Rows are points. Each copy is the shape, with its points in the same order, turned, moved and blurred by noise. Is it also mirrored, or only turned?
(in the rows, 128 means zero)

Shape, 6 rows:
[[121 117]
 [123 117]
 [102 107]
 [202 178]
 [147  61]
 [184 176]]
Copy 1, 6 rows:
[[130 139]
 [136 126]
 [118 131]
 [235 147]
 [140  60]
 [219 153]]
Copy 1 is: only turned
Copy 2:
[[135  98]
 [145 111]
 [126  80]
 [146 206]
 [199  74]
 [140 191]]
Copy 2 is: only turned
Copy 3, 6 rows:
[[121 127]
 [122 127]
 [118 106]
 [139 226]
 [180 101]
 [129 211]]
Copy 3 is: only turned
Copy 4, 6 rows:
[[137 120]
 [137 123]
 [145  97]
 [ 81 201]
 [194 139]
 [ 84 185]]
Copy 4 is: only turned

Shape:
[[114 106 146]
 [182 102 112]
 [ 95 209 122]
 [132 142 120]
 [135 162 122]
 [127 107  64]
 [194 175 158]
 [ 94 114  92]
 [206 157  76]]
Copy 1 (9 x 3):
[[124 134 113]
 [200 136 140]
 [110 242 117]
 [146 176 122]
 [149 189 126]
 [191 163  69]
 [156 189 201]
 [151 164  76]
 [219 198 156]]
Copy 1 is: only turned
Copy 2 (9 x 3):
[[154 119 128]
 [ 93  91  97]
 [143 217  92]
 [123 138  95]
 [121 155  93]
 [146 105  42]
 [ 55 153 134]
 [168 119  73]
 [ 54 128  50]]
Copy 2 is: mirrored
Copy 3:
[[118 131 146]
 [168  95 103]
 [ 57 162  67]
 [119 133  92]
 [103 129  83]
 [176 167  88]
 [ 92  57  67]
 [141 180 116]
 [162  94  37]]
Copy 3 is: mirrored
Copy 4 (9 x 3):
[[117 117 131]
 [169 167 154]
 [137 130  28]
 [141 141  98]
 [148 140  85]
 [110 196 123]
 [216 123 102]
 [ 91 161 108]
 [204 202 113]]
Copy 4 is: mirrored

Shape, 8 rows:
[[161 157 197 169]
 [183  88 141 238]
 [122 176 134 156]
 [132 151 113  81]
 [ 76 182 124 103]
 [ 90 134 154  86]
 [ 64 119 150  44]
 [112 133 116 153]]
Copy 1 (8 x 4):
[[174 150  78 141]
 [164  81  90 229]
 [175 140 152 133]
 [115 119 169  85]
 [145 171 193  94]
 [ 94 167 153 106]
 [ 55 182 181  84]
 [141 129 167 159]]
Copy 1 is: mirrored
Copy 2 (8 x 4):
[[141  58 186 186]
 [ 92 143 212 242]
 [179  93 123 180]
 [179 142 129 112]
 [184 102  73 132]
 [140 104  99 102]
 [131 100  71  64]
 [145 130 106 175]]
Copy 2 is: mirrored

Shape, 9 rows:
[[165 128 149 110  83 114]
 [110  83 165  95 186  88]
 [127 154 188 138 164 114]
 [106 148  54 103  80 195]
 [193 228 134  85 114 120]
 [160 170 165 104 105  77]
 [188 116  70 129 173 114]
 [ 61 170  90 148 169 133]
 [215  75 106 101 143  62]]
Copy 1, 9 rows:
[[141 121 180 188 129 146]
 [ 89  57 147 142  56 103]
 [ 95  84 156 129  87 187]
 [182 167 151  80 173 102]
 [124 194 225 138  96 189]
 [ 94 137 190 182 106 171]
 [160 165 113 142  45 124]
 [ 81 138  99  65 123 138]
 [155 139 140 223  36  98]]
Copy 1 is: mirrored
Copy 2:
[[ 90 136 177 110 151 132]
 [ 93  66  87  71 113  92]
 [123 103 141  89  72 129]
 [108 222  81 157 171 142]
 [151 185 193  49 144 149]
 [102 134 199  72 123 114]
 [187  96 111 115 181 123]
 [160 168  72 131  82  87]
 [132  52 151  91 210 100]]
Copy 2 is: mirrored

Shape:
[[143 123 116 138 116  98 119 161]
 [123 148 112  68 130 154 135 122]
 [102 109 162 210 107 147 133 147]
 [153 142  91 105  79 138 141 136]
 [ 84 145  97 111 111 144 114 160]
 [115  43 131 186 106 140 118 174]
 [158  79 157 189 129 129  76 165]
 [121 129  96 129 151 154 140  95]
 [141 160 108 120 104 119 122  74]
 [139 151  87 138 138 144 148 149]
 [249 130 166 105 181 204 174 119]
 [122  73 167 177 131 112 148 157]]
Copy 1:
[[132 109 107 133 144  91 114 138]
 [ 91 182 104 120 110 120 161 143]
 [209 108 169 134 127 136 146 131]
 [109 162  88 166 123 120 123 139]
 [112 154 138 139  83 110 130 160]
 [191  71 126 154 134 121 168 188]
 [178  79 144 103 178 127 120 182]
 [ 92 150 140 151 145 147 169 119]
 [ 82 144 119 136 139 159 105 102]
 [111 158 134 163 153  87 149 133]
 [139 218  76  97 246 152 186 133]
 [195  82 115 120 148 110 163 137]]
Copy 1 is: only turned
Copy 2, 12 rows:
[[111 118  86 142 139 144 118 151]
 [173 105 104  98 136  94 131  99]
 [ 89 152 174 134 113 175 169 162]
 [179 105  84 120 131 168 136 133]
 [140 138  96  85 102 113 136 147]
 [ 88 129 118 112 157 159 206 197]
 [ 72 137 148 127 179 168 137 186]
 [154  79 136 133 118 106 144 139]
 [149  71 133 116  99 146 109 103]
 [155 116  98 157 111 120 124 156]
 [202 112 182 198 241 104 133  96]
 [ 62 135 121 156 152 160 190 142]]
Copy 2 is: mirrored

Shape, 12 rows:
[[146  84  86 152 119  81 124 127 132]
 [ 65 117 137 141 130 131  76 120  88]
 [103 114 124  95 140 129 175 149 110]
 [185 201 113  60  99 131 127 164 112]
 [103  86 154 134 118 127 179 130  72]
 [ 71 166 148 129  69  80 153 118 153]
 [160 143 118  80 101 172  90 117 145]
 [152 104 193 139 128 174 122  90 103]
 [ 81  89 149 170 207 136 144 193 177]
 [132 174  92 109 125  99 182 112  79]
 [ 94  98 140 121 142  14 189 104 169]
 [164 144  75 118 155 153 172 127 138]]
Copy 1 (12 x 9):
[[ 87  96 117 152 173 109 100 149 127]
 [161 155 150 203 122 126  94 159 128]
 [136 105 167 105 101 102 119 172 119]
 [190  59 162 124 143  26 151 116  73]
 [136 115 177 117 113 131 114 155 184]
 [ 95 169 208 145 146  85 157 120 108]
 [159  81 127 160  99  72 105  85  74]
 [180 124 130 129 111 139  84  71 155]
 [122 193  90  83 112 104  63 196 122]
 [149  80 164 121 147 114 202 161 119]
 [ 46 141 182  79 179 150 121 159  87]
 [137  80  92 105 110  91 159 144  96]]
Copy 1 is: only turned
Copy 2, 12 rows:
[[ 80 129  90 174 156 117 131 138 115]
 [118 129 170 188  73 112 171 125  94]
 [153 114 153 136 156 101 162 178 130]
 [149 188  81  57  96 111 138 197 111]
 [168  99 155 155 152 109 160 114 115]
 [ 84 160 166  97 119  54 176 109 138]
 [100 142 129  77  91 150 116 182  72]
 [151 131 187 124 116 149  88 100  81]
 [119 110 199 207 125  76  81 197 171]
 [155 181 120 113 149 130 197 147 157]
 [ 80 181 165 168 227  50 157 132 134]
 [124 147 131 106 148 166 129 191 161]]
Copy 2 is: only turned
Copy 3 (12 x 9):
[[174 148 103  84 136 155 133  89  93]
 [105 143 143  84 132 124  90 180  85]
 [147 157  76 112 144 144 148 184 146]
 [189 133 174 117 106 124 219 167 171]
 [139 139  81 124 159 202 113 194 113]
 [173 138 146  97 214 106  90 155 157]
 [127 156 164 120  79 132 157 129 162]
 [ 91  97 137 158 109 188 108 148 124]
 [148  99   7 145 109  78  91 156 115]
 [145 151 121 100 195 158 207 169 112]
 [157 105  53  59 219 147 117 106 163]
 [147 167  94 148 132 134 198 123 134]]
Copy 3 is: mirrored
Copy 4:
[[130  86  86 111 166 137 113 171 116]
 [193 149 160 124 122 111  97 146 129]
 [ 97 143 164 123 165 119 158 149 124]
 [ 65 186 112  73 153 182 129  87 178]
 [142 110 179 111 146 127 184 177 138]
 [ 87 155 159 135 103 160  90 216 155]
 [104 131 146 102 138 183  92  70 132]
 [155  81 176 127  94 158 159  98 156]
 [134 121 131 243 180  88 144 141 130]
 [ 88 173 113  77 120 144 174 168 119]
 [ 50  84 117 140 120  75 118 230 131]
 [ 80 140 100 127 150 162 168 108  89]]
Copy 4 is: only turned

Shape:
[[118 147 146  89 135  78 118 120 198 167 120]
 [135  77 117 175 122 151 135 124 115 140  90]
 [127 134 178 147 108   7 161 116 176 157 165]
 [125 121 153  75 132 128 129 121  96 105 119]
 [184 138  58 107 120 187 151 240  96 160 130]
 [105 131  95 181 106 168 140 167 150 133 107]
 [129 121 153 167 196 180 133 123 143 172 117]
 [143 133 151 104 220 177 118 131 173 118 144]
 [132 152 148 158 114 174  94 126  99 133 150]
 [119 147 177 178 121 116  95 192  94  75  89]
 [135  93  85 167 130  74 145 126 111 126 135]
 [114 134 176 105 112 176 123 183 137 135 171]
 [148 154 157 126 126 190 142 128 151 107 100]
 [107 163 150 107 152 135 149 159 100 124 137]]
Copy 1 (14 x 11):
[[117 186 136 102 121  89  89 170 182 122 101]
 [162  85  98 144 141 178 125 148 129 134 107]
 [182 214 172  99 120 115 154 198 195 112 149]
 [125 104 179  93 104 128 109 118 112 110 103]
 [ 61  92 106  80 226 141 133 152  48 170 140]
 [ 96 112  71 154 132 160 140 162 115 136 143]
 [119 129 102 143 160 173 101  75 174 143 121]
 [102 154 102  97 144 128  88  40 144 104 112]
 [125 115 147 159 128 151  89 111 103 134 174]
 [ 97 109 160 154 137 190 125 160 110  37 156]
 [183 121 124 137 160 119 179 163 122 118 116]
 [ 87 120 134  76 116 144  93 121 127 130 192]
 [ 95 149 119 120 100 185  87 111  98 129 115]
 [ 79 123 172 112 132 133 142 113 129 122 135]]
Copy 1 is: only turned
Copy 2 (14 x 11):
[[119 162 143 108 146  69  73 170 179 134 119]
 [125  93 119 144 111 137 148 115 119 181 146]
 [157 186 192 111 115  37  47 118 111 146 111]
 [140 150 150  92 118 164 141 156 147 109 123]
 [103 200 108 189 149 213 150 208 112 208 172]
 [149 135 101 199 149 122 153 135 140 180 139]
 [ 83 130 140 125 173 120 157  90 169 171 179]
 [ 68 164 153 113 159 104 185 149 188 115 179]
 [109 142 159 171 160 170 150 103 142 133 106]
 [161 142 140 128 187 127 193 134  79 149  70]
 [131 144 118 146  95 110 105 122  70 138 152]
 [148 166 202 163 173 154 151 164 170 144 138]
 [119 158 137 141 128 136 187 135 193 162 107]
 [153 193 141 116 165 155 146 136 144 126 141]]
Copy 2 is: mirrored
Copy 3 (14 x 11):
[[139 203  85  96 119 122 127 118 131 161 154]
 [110 103 123 186  98 104  79 145 133 135 102]
 [138 189 170  69  84  81 133  81 123 173 187]
 [102 108 106 124 138 152 149  91 125 113 107]
 [ 96  88 116 170 212  91 154 229  64 101 133]
 [ 91 133 131 190 112 127 101 189 127 118 157]
 [113 152 142 139 146 143  66 177 153 152  69]
 [154 150 117  96 171 186  98 177 165 114  86]
 [100 118 157 173 128 185 133 147 109 167 114]
 [ 84 120 155 142  88 180  87 127  43  94 132]
 [138 118 155 170 136  84  96  99 120 127 167]
 [ 80 101 121  95 142 179 145 181 122 156 141]
 [110 143 122 143 102 172 151 175 137 100  93]
 [ 70 142 146 117 167 156 135 128 114 112 125]]
Copy 3 is: only turned

Shape:
[[134  95 108 194 102  89 128 161 203 150 105]
 [ 83  97  93 158 147 129 106 157  91  41 138]
 [200 148 140  86 179  78 123 120 112 176 153]
 [ 92 133 136 185 136 140 108 138 117   7 126]
 [ 90  90 105 129 104 119  89 131 188 160 158]
 [ 71 136  99 170 182 215 132 119 122  49 129]
 [171 156 120  82 138 109 145  85 117 196  93]
 [164  86 119 129 170 120 146 123  86 203 122]
 [161  90  79  76 136 126 194 103 129 135 122]
 [161  81 166  69 174 122 130  92 117 151  93]
 [101 113 154 151 136 157 144 152  77  74  95]
 [121 102 157 170 106 175 145 151 122  70 165]
 [132 115 106 124  75 102 117 226 180 197 117]
 [124 133 147 100 138  52 163  90 104 209 139]
 [128 113  98 115  87 100  95 131 148 175 111]
 [ 94 137 165 130 158 137 148 160 109  75 136]
 [195 110 125 101 109 135 143  92  80 181 122]]
Copy 1 (17 x 11):
[[ 55  80 156 196  89 131 169 110  99 114 126]
 [173 103  90 189  96 114 137 192  91 140 206]
 [141 131 102 161 173  87 141 104 200 160  65]
 [144 158 110 193 119 142 117 213  94 126 225]
 [ 96  49 139 146  59 152 153 151 164 131 127]
 [194 156 134 114 105 156 142 200  73 127 198]
 [105 145  93 100 136  83 144  88 169 111  62]
 [168  71 104 135 146  98 141  83 119 125  61]
 [141  93  91 106 153  77 202 142 163  86 114]
 [143 103  94 125 172  92 113 159 153  87  52]
 [139 115  95 151 150  86  95 167  80 119 181]
 [143  90 148 155 153 136 119 156 125 122 229]
 [ 53  36 171 167  65  57 152 115 133 168 117]
 [ 87  97  46 110 150 121 138  88 165 159  68]
 [ 95  74 113 145  70  94 139 111 151 110 107]
 [129 120 113 139 157 103 117 184  98 165 174]
 [150  99 101 112 156  76 123  73 164  90  99]]
Copy 1 is: only turned
Copy 2:
[[122  72 155 167 117  78  68 185 106 117 128]
 [108 153 115 126 212 128 144 141  56 140  90]
 [185 127 107 125  87 173  99  75 138 123 189]
 [ 67 140 165 131 192 129 160 120  69 162  68]
 [113 140 120 170 142  60 102 167 103 121 195]
 [ 50 214 129 122 149 154 156 174  73 165  81]
 [125 119  74 149  75 177 107 110 179  95 176]
 [143 111  57  90  97 168  77 146 114 118 173]
 [161 123  70 141 126 170 150 186 170 138 155]
 [117 119 113  90 140 196 116 132 164 111 207]
 [ 75 126 118  77 159 147 157 136  95 112  89]
 [ 92 130 136  81 141  87 168 150  95 174 104]
 [167 105 122 139 106  35  83 163 131  48 142]
 [139  75  69 153  76 164 137 109 105  92 214]
 [118 111  91 168 134  87  88 134 144  89 167]
 [106 144 148  96 139 144 179 127  78 113 117]
 [129 103  44 102 102 145 111 112 178 138 164]]
Copy 2 is: mirrored
